Each point is reached from the start by the listed moves, each made 0, 1 or 2 times, or once backwards (-1), plus a little noise. Say if it took an odd or an even number of moves. Then give how often each move was made.

Moves:
(1): [0.18 0.25 0.16]
(2): [ 0.18 -0.42  0.06]
Start: [-0.31  0.12 -0.07]
Points:
[-0.45 -0.14 -0.25] => odd (-1, 0)
[-0.19 -1.00 -0.14] => odd (-1, 2)
[0.04 0.61 0.25] => even (2, 0)
[-0.69  0.31 -0.30] => even (-1, -1)

Moves:
(1): [ 0.08 -0.03  0.19 -0.08 -0.04  0.07 -0.47  0.39  0.01]
(2): [-0.02 -0.06 -0.13 -0.02 -0.19  0.11  0.22  0.04  0.00]
(3): [ 0.08 -0.02 -0.21 -0.23  0.42 -0.07 -0.04  0.04  0.04]
(4): [-0.06 -0.03  0.24  0.05 -0.51  0.29  0.12 -0.02  0.01]
(5): [ 0.17 -0.41 -0.22 -0.36 -0.02 -0.03  0.63 -0.11 -0.49]
(6): [-0.02  0.06  0.03  0.48  0.27  0.04  0.14 -0.04  0.07]
Start: [ 0.04  0.30  0.08  0.10  0.07 -0.05  0.02 -0.20  0.01]
Points:
[ 0.41 -0.74 -0.10 -1.16 -0.97  0.34  0.99  0.00 -1.02] => even (1, 1, 0, 1, 2, -1)
[-0.24  0.73  0.04  0.23 -0.04 -0.36 -0.38 -0.47  0.38] => odd (-1, 0, -1, -1, -1, -1)
[ 0.30 -0.44 -0.18 -1.20 -0.84  0.62  0.65  0.20 -0.46] => odd (1, 2, 2, 2, 1, -1)
[ 0.17 -0.02  0.19 -0.02 -0.19 -0.11  0.46 -0.40 -0.50] => odd (0, -1, -1, 0, 1, 0)
[ 0.28 -0.14 -0.37 -0.53  0.49 -0.15  0.59 -0.26 -0.46] => even (0, 0, 1, 0, 1, 0)
[ 0.37 -0.05 -0.07 -0.39  0.70 -0.42 -0.19  0.05 -0.46] => even (1, -1, 0, -1, 1, 0)

Moves:
(1): [-0.04  0.02  0.12  0.14  0.31  0.06 -0.05 -0.11  0.05 -0.10  0.11 -0.04
 -0.01]
(2): [-0.24 -0.01  0.06 -0.01  0.02 -0.25 -0.09  0.12  0.27  0.01  0.00  0.10
  0.05]
(3): [-0.07 -0.12  0.14  0.03  0.15 -0.09 -0.14 -0.13 -0.07 -0.12  0.03 -0.20
  0.01]
(4): [-0.15 -0.03 -0.02  0.00  0.23  0.05  0.12 -0.15  0.03  0.02  0.11  0.01
  0.00]
(5): [-0.30  0.15  0.02  0.16  0.34  0.31  0.17  0.28 -0.15  0.13  0.06  0.08
 -0.34]
(6): [-0.21 -0.03 -0.15  0.19 -0.18  0.26  0.24  0.06 -0.06  0.23  0.27  0.12
 -0.14]
(7): [ 0.18  0.02 -0.16  0.03 -0.19  0.27  0.08  0.18 -0.10  0.00 -0.45  0.17
 -0.01]
(8): [ 0.12 -0.03  0.08 -0.02 -0.07  0.04 -0.12 -0.27 -0.01  0.03 -0.29 -0.15
 -0.10]
(9): [ 0.04 -0.03 -0.14  0.08  0.05 -0.13 -0.17 -0.17 -0.07 -0.22  0.06 -0.18
  0.12]
(10): [ 0.26 -0.08 -0.04  0.01 -0.13  0.15  0.19 -0.17 -0.29 -0.08 -0.25  0.02
 -0.27]
(11): [-0.24  0.15  0.00 -0.13 -0.03 -0.13 -0.16  0.15  0.16  0.09  0.07  0.30
  0.12]
(12): [ 0.03 -0.01  0.01  0.02  0.14 -0.08 -0.06  0.00 -0.13  0.04 -0.30  0.18
 -0.02]
Start: [ 0.04  0.15  0.02 -0.14  0.15 -0.13 -0.08 -0.11 -0.06  0.15 -0.13 -0.04
 -0.03]
Points:
[-1.05 -0.01 -0.17  0.28  0.90 -0.22 -0.22  0.08  0.16 -0.01 -0.25  0.68
  0.24] => even (1, 2, 2, 2, 0, 1, 2, -1, 1, 0, 1, 1)
[ 0.63 -0.24  0.05  0.23  0.16 -0.59 -0.17 -0.63 -0.10 -0.66 -0.26 -0.28
 -0.05] => odd (2, 2, 0, -1, -1, 0, 0, -1, 1, 2, -1, 0)
[ 0.56  0.11 -0.18  0.20  0.14  0.43  0.03 -0.81 -0.19 -0.23 -1.74  0.16
 -0.62] => odd (2, 2, -1, 1, 0, 0, 2, 2, 1, 2, 0, 0)
[-1.13  0.40  0.31  0.02  1.00  0.79  0.34 -0.16 -0.46  0.97 -0.52  0.73
 -1.21] => odd (0, 0, 1, 2, 2, 1, 0, 2, -1, 1, 2, 1)
[-0.58  0.77  0.23 -0.25  0.95  0.02 -0.83  0.04 -0.05  0.27 -0.43 -0.01
 -0.19] => even (0, -1, 0, 0, 2, -1, 0, 2, 1, -1, 2, 0)
[ 0.18  0.24 -0.23  0.25 -0.36  0.25 -0.17 -0.17 -0.12  0.56 -0.82  0.91
 -0.06] => even (2, 0, -1, -1, -1, 2, 1, 1, 0, 0, 1, 2)
[-0.27 -0.22  0.61  0.50  0.56  0.24  0.00 -0.77 -0.51  0.38  0.16 -0.22
 -0.80] => even (2, 0, 2, -1, 0, 2, -1, 1, -1, 1, 0, 1)
[ 1.02 -0.46  0.15 -0.07  0.43  0.26 -0.10 -1.77 -0.89 -0.72 -1.35 -1.26
 -0.62] => odd (0, 0, 2, 2, 0, -1, 1, 2, 1, 2, -1, -1)

Moves:
(1): [ 0.17 -0.15  0.00 -0.32 -0.10  0.05  0.00 -0.15 -0.04 -0.03  0.18 -0.06
  0.15 -0.09 -0.16  0.30  0.00 -0.02  0.10 -0.18 -0.03 -0.12]
(2): [-0.04 -0.01  0.15  0.10  0.23  0.06  0.07  0.01 -0.01  0.18  0.09 -0.04
  0.06  0.01  0.14  0.08  0.02 -0.05  0.04 -0.01  0.00  0.17]
(3): [-0.06  0.00  0.00 -0.05  0.04 -0.06  0.05 -0.07  0.10 -0.02  0.03 -0.13
  0.08  0.06 -0.09 -0.13 -0.03  0.13 -0.08 -0.09 -0.04  0.14]
(4): [-0.08 -0.13  0.06 -0.13  0.03  0.06 -0.09  0.14  0.14 -0.11  0.08 -0.09
 -0.15 -0.17  0.07 -0.02  0.00 -0.02  0.14 -0.10 -0.09  0.13]
(5): [-0.21 -0.02 -0.11  0.04 -0.01 -0.05  0.17  0.16 -0.11 -0.11  0.10  0.17
  0.34 -0.08 -0.23 -0.04  0.02  0.05  0.18  0.07 -0.09 -0.34]
(6): [ 0.02  0.24 -0.05  0.08 -0.28 -0.01 -0.13  0.12  0.16  0.04 -0.10  0.12
  0.00 -0.04  0.14  0.01 -0.11 -0.10  0.02  0.15 -0.05 -0.04]
(7): [-0.15  0.21  0.24 -0.09  0.17  0.14 -0.41  0.28 -0.13  0.06  0.11 -0.03
  0.11 -0.14 -0.09 -0.06 -0.09  0.05  0.00  0.10  0.22  0.04]
(8): [ 0.04  0.07  0.01  0.06 -0.10 -0.04  0.03 -0.09 -0.09 -0.08  0.10  0.01
 -0.12 -0.11  0.03 -0.10  0.08 -0.05 -0.01  0.16 -0.02  0.08]
(9): [-0.13  0.01  0.09 -0.01  0.00 -0.03  0.07  0.02 -0.07  0.27 -0.04 -0.09
 -0.11 -0.06  0.01  0.01 -0.11  0.04 -0.01 -0.14 -0.02  0.13]
(10): [-0.15 -0.07  0.03 -0.24 -0.08  0.09 -0.20 -0.02  0.10  0.07  0.09 -0.08
 -0.09  0.19  0.02 -0.02  0.06  0.14  0.10  0.17  0.05  0.06]
(11): [ 0.19 -0.05  0.14  0.25 -0.08 -0.11 -0.03  0.04  0.22 -0.01 -0.09 -0.31
 -0.09 -0.15 -0.02 -0.12 -0.05  0.08  0.05 -0.07  0.13  0.04]
(12): [ 0.00 -0.08 -0.17 -0.03  0.06 -0.06 -0.13  0.03  0.23 -0.09  0.35  0.25
  0.06  0.02  0.09  0.15 -0.11  0.04  0.06  0.03  0.02 -0.06]
(13): [ 0.24 -0.11 -0.23 -0.08  0.05  0.08  0.18 -0.15  0.05  0.21 -0.06  0.02
 -0.10  0.03  0.05  0.01 -0.10 -0.11  0.22 -0.16  0.04 -0.04]
(14): [ 0.06 -0.04 -0.09  0.08  0.04 -0.02 -0.16  0.00 -0.16 -0.03  0.07 -0.11
  0.20 -0.06  0.13  0.06 -0.06  0.19 -0.04 -0.03  0.17  0.14]
(15): [ 0.01  0.04 -0.05  0.05 -0.07 -0.10  0.14  0.01 -0.01 -0.17  0.03  0.01
 -0.12  0.18  0.04  0.05 -0.14  0.04 -0.05  0.13  0.01  0.05]
(16): [ 0.05  0.19  0.09 -0.07  0.12  0.00 -0.11 -0.05 -0.08 -0.11 -0.11 -0.06
 -0.02  0.01  0.03  0.01 -0.05  0.07 -0.08  0.22  0.03 -0.06]
(17): [ 0.13 -0.08  0.03  0.09 -0.36 -0.15  0.15  0.13  0.09  0.14 -0.21  0.08
  0.17  0.19 -0.04 -0.23  0.10  0.04 -0.17  0.16 -0.04 -0.02]
(18): [ 0.01  0.05  0.02 -0.06 -0.07  0.02  0.05  0.11  0.04 -0.15  0.11  0.13
 -0.06 -0.08 -0.03 -0.15  0.25  0.07  0.02 -0.03  0.05 -0.07]
(19): [-0.06  0.01  0.00  0.17 -0.20  0.32  0.15 -0.05 -0.06  0.09  0.05 -0.11
  0.11  0.01  0.04  0.28 -0.22  0.04 -0.23  0.03 -0.14 -0.01]
(20): [ 0.02 -0.13 -0.07 -0.01 -0.08 -0.06  0.02 -0.07 -0.02  0.10 -0.09  0.02
  0.03 -0.03  0.21 -0.24  0.11 -0.15 -0.07 -0.01  0.22  0.13]
Start: [ 0.24 -0.06 -0.01 -0.01  0.07  0.12  0.04  0.05  0.06 -0.08 -0.21  0.06
  0.10  0.15  0.04 -0.13  0.09 -0.09 -0.08  0.03 -0.12  0.05]
Points:
[-0.45 -0.57 -0.10 -1.29  0.92 -0.05 -0.88  0.57  0.17 -0.07  1.82 -0.03
  1.23  0.16 -0.13  0.38 -0.59  0.95  1.15 -0.01  0.60  0.42] => even (2, 2, 2, 1, 2, 0, 2, 0, 1, 2, 0, 2, 1, 2, 2, 0, 0, 0, -1, 0)
[ 0.77 -0.65 -0.30  0.25  0.19  0.06  2.13 -0.76 -0.55  1.03 -0.69 -0.58
  0.97  0.52  0.00 -0.11 -0.19  0.20 -0.37 -0.92 -0.11  0.32] => odd (1, 2, 2, -1, 1, -1, -1, -1, 2, -1, 0, -1, 2, 1, 1, 1, 1, 1, 1, 1)
[ 0.65  0.77  0.25  0.49 -0.20  0.42 -0.07  1.24  0.16  0.91 -0.49  0.64
  0.79 -0.52 -0.19 -0.37 -0.15 -0.22  0.52 -0.10  0.28 -0.77] => odd (0, 1, -1, -1, 1, 2, 2, -1, 1, -1, 1, 0, 2, 0, -1, 0, 1, 2, 0, -1)
[ 0.58 -0.33 -0.42 -1.12 -0.04  0.68 -0.06 -0.07  0.30 -0.42  0.48 -0.40
  0.12 -0.32  0.49  0.16 -0.47  0.05  0.29 -0.72  0.49  0.51] => odd (2, 0, 2, 2, 0, 1, 1, -1, 0, 0, 0, 0, 2, 1, 2, 1, -1, 2, 1, 2)
[ 0.11  0.34 -0.05 -0.75  0.37  0.09 -1.20  0.67 -0.55 -0.52  0.38  0.26
  0.99  0.22  0.27 -0.14 -0.13  0.36  0.76  1.34  1.07 -0.33] => even (1, 1, -1, 0, 2, 1, 2, 0, -1, 2, 0, 0, 1, 2, 2, 2, 0, 0, -1, 1)
[ 0.91 -1.51 -0.72 -1.32 -0.33  0.78  0.31 -0.27  0.74  0.30  1.02  0.66
  0.09 -0.18  0.33  0.32  0.46 -0.36  0.42 -1.19 -0.16  0.17] => even (2, 0, 0, 2, -1, -1, 0, 0, 0, 0, -1, 2, 2, 0, -1, -1, 1, 2, 1, 1)
[ 1.12  0.06  0.61  0.12 -0.40  0.39 -0.24 -0.02 -0.63  0.46 -0.15 -0.97
  1.18  0.63  0.05  0.36 -0.56  0.45 -0.47  0.97  0.67  0.54] => even (2, 2, 0, -1, 0, 0, 2, 1, -1, 1, 1, -1, 1, 2, 2, 1, 2, -1, 1, 0)
[ 0.96 -1.14 -0.26 -0.44  0.09  0.30  0.05 -0.20  0.12  0.03  0.14 -0.18
  0.85 -0.02  0.21  1.06 -0.02 -0.14  0.06 -1.03 -0.63  0.47] => even (2, 1, 0, 2, -1, 0, -1, -1, -1, -1, -1, 0, 0, 2, -1, -1, 1, -1, 0, -1)
[ 0.74  0.47  0.06  0.63 -1.59 -0.54 -1.42  0.89  1.46 -1.13  0.15 -0.06
 -0.39  0.41  0.85 -0.87  0.03  0.99 -0.47  1.77  0.27  0.61] => even (-1, -1, 0, 1, -1, 2, 0, 2, -1, 2, 2, 2, -1, 2, 1, 1, 2, 1, 0, -1)
